Every row gives one point. The points of each table are mixes of a few directions, plus a little noise. Count the directions of each table, and those that both share. Where both have some left over, give the other angles between the two spaces (their principal angles), to ten degrees, smallest first.

First (5 x 3):
[-0.25 0.79 -0.21]
[-0.38 0.14 -0.02]
[-0.26 0.10 -0.03]
[0.35 -0.58 0.16]
[0.59 -0.45 0.08]
Second (5 x 3):
[0.57 -0.42 0.10]
[-0.72 -0.44 0.14]
[0.59 0.48 -0.15]
[-0.20 0.18 -0.05]
[-0.24 0.20 -0.05]
Directions: first 2, second 2, shared 2

First (5 x 4):
[-0.58 0.16 -0.29 -0.12]
[0.28 -0.08 0.12 0.05]
[0.27 -0.06 0.12 0.06]
[-0.85 0.23 -0.39 -0.13]
[0.90 -0.25 0.41 0.14]
Second (7 x 4):
[-0.36 0.10 -0.16 -0.06]
[-0.16 0.03 -0.05 -0.03]
[-0.24 0.05 -0.11 -0.04]
[0.99 -0.29 0.47 0.17]
[0.93 -0.28 0.43 0.15]
[-0.74 0.21 -0.35 -0.13]
[-0.48 0.13 -0.20 -0.07]
Directions: first 1, second 1, shared 1

First (7 x 8):
[0.07 0.07 0.78 -0.07 -0.49 -0.37 0.04 0.08]
[0.19 -0.24 -0.46 0.88 0.05 0.35 0.01 -0.87]
[0.10 0.26 0.12 -0.58 -0.15 -0.13 0.06 0.71]
[0.19 0.08 -0.50 0.53 0.01 0.00 0.18 -0.63]
[0.02 0.14 0.39 -0.12 -0.25 -0.34 0.09 0.06]
[-0.12 -0.47 -0.15 -0.05 0.35 0.76 -0.38 0.36]
[-0.44 0.15 -0.17 -0.58 0.48 -0.28 0.01 0.30]
Second (10 x 8):
[-0.20 -0.65 -0.11 -0.32 -0.29 0.04 0.66 -0.02]
[0.81 -0.93 0.65 -0.64 1.00 -0.02 1.00 -0.07]
[-0.05 -0.89 -0.51 -0.58 -0.73 -0.13 0.37 -0.37]
[-0.03 0.14 0.04 0.09 0.05 0.03 -0.06 0.07]
[-0.35 0.42 -0.25 0.28 -0.39 0.02 -0.43 0.02]
[-0.22 0.29 0.07 0.23 0.03 0.08 -0.06 0.16]
[-0.12 0.50 0.06 0.33 0.08 0.02 -0.40 0.11]
[0.05 0.40 0.10 0.21 0.16 0.01 -0.29 0.08]
[0.03 0.51 0.19 0.31 0.31 0.05 -0.27 0.16]
[0.06 0.25 -0.24 0.10 -0.23 -0.10 -0.52 -0.13]
Directions: first 4, second 3, shared 0; angles 70, 90, 90

First (8 x 9):
[-0.29 0.12 0.14 0.32 0.40 -0.15 0.21 0.02 -0.29]
[-0.47 0.09 0.16 0.42 0.57 -0.26 0.26 -0.12 -0.28]
[-0.06 -0.38 -0.23 -0.27 -0.24 -0.10 -0.26 -0.54 0.63]
[0.17 0.01 -0.03 -0.12 -0.18 0.10 -0.06 0.10 0.03]
[-0.21 0.21 0.18 0.32 0.38 -0.08 0.23 0.17 -0.41]
[1.10 -0.15 -0.33 -0.94 -1.28 0.61 -0.56 0.33 0.58]
[0.24 0.00 -0.06 -0.18 -0.26 0.14 -0.10 0.11 0.08]
[-0.48 0.12 0.18 0.46 0.60 -0.26 0.28 -0.08 -0.34]
Second (10 x 9):
[0.27 -0.24 -0.37 0.15 0.22 -0.34 -0.26 0.06 -0.28]
[0.43 -0.05 -0.26 0.06 0.24 -0.69 0.29 0.61 0.66]
[-0.73 0.25 0.51 0.30 -0.55 0.33 0.32 -0.14 -0.01]
[0.64 -0.41 -0.34 0.13 0.40 -0.10 -0.19 0.10 0.03]
[-0.51 0.21 0.38 0.09 -0.29 0.48 0.13 -0.14 0.06]
[0.54 0.03 -0.39 -0.86 0.57 0.05 -0.47 -0.12 -0.12]
[-0.97 0.36 0.21 0.21 -0.45 0.21 -0.07 -0.14 -0.35]
[0.43 -0.18 -0.42 -0.14 0.34 -0.39 -0.26 0.12 -0.14]
[0.29 -0.14 -0.03 0.21 0.24 0.17 0.11 0.26 0.49]
[-0.41 0.17 0.70 -0.14 -0.69 0.26 0.39 -0.57 -0.34]
Directions: first 2, second 5, shared 0; angles 60, 90

First (9 x 11):
[0.65 0.34 -0.14 0.21 -0.13 0.38 0.34 -0.15 0.19 -0.08 -0.29]
[-0.26 0.03 -0.17 -0.60 -0.37 0.29 0.05 -0.16 0.16 0.05 0.21]
[-0.30 0.13 0.13 0.66 0.70 -0.44 0.44 0.09 -0.36 0.50 -0.21]
[-0.77 -0.23 -0.19 0.11 -0.60 -0.08 -0.29 0.12 0.40 0.07 0.34]
[-0.14 0.05 0.12 -0.28 0.36 -0.10 -0.04 0.16 -0.41 -0.10 -0.01]
[0.91 -0.23 0.13 -0.51 -0.16 0.22 -0.34 -0.28 0.10 -0.35 0.03]
[0.22 -0.32 0.43 -0.20 0.63 -0.41 -0.74 0.50 -0.61 -0.63 -0.03]
[-0.05 -0.22 0.19 0.78 0.42 -0.54 0.31 -0.24 0.04 0.61 -0.07]
[-0.23 0.44 -0.50 -0.19 -0.83 0.66 0.30 -0.03 0.44 -0.05 0.04]
Second (8 x 11):
[0.26 0.19 0.04 0.30 0.17 0.00 -0.21 0.40 -0.17 -0.47 -0.24]
[0.20 0.06 0.06 0.39 0.15 -0.08 -0.21 0.34 -0.11 -0.37 -0.16]
[-0.09 0.10 -0.09 -0.47 -0.10 0.22 0.21 -0.22 0.00 0.17 0.07]
[0.15 0.19 0.02 0.03 0.08 0.10 -0.07 0.24 -0.13 -0.28 -0.13]
[-0.96 -1.06 0.02 -0.24 -0.41 -0.54 0.42 -1.36 0.79 1.78 0.82]
[0.17 0.23 -0.02 -0.04 0.06 0.16 -0.02 0.23 -0.14 -0.32 -0.14]
[0.13 0.18 0.00 -0.06 0.03 0.13 0.00 0.14 -0.14 -0.21 -0.08]
[0.15 0.12 0.01 0.16 0.08 0.03 -0.10 0.22 -0.11 -0.28 -0.11]
Directions: first 5, second 2, shared 2
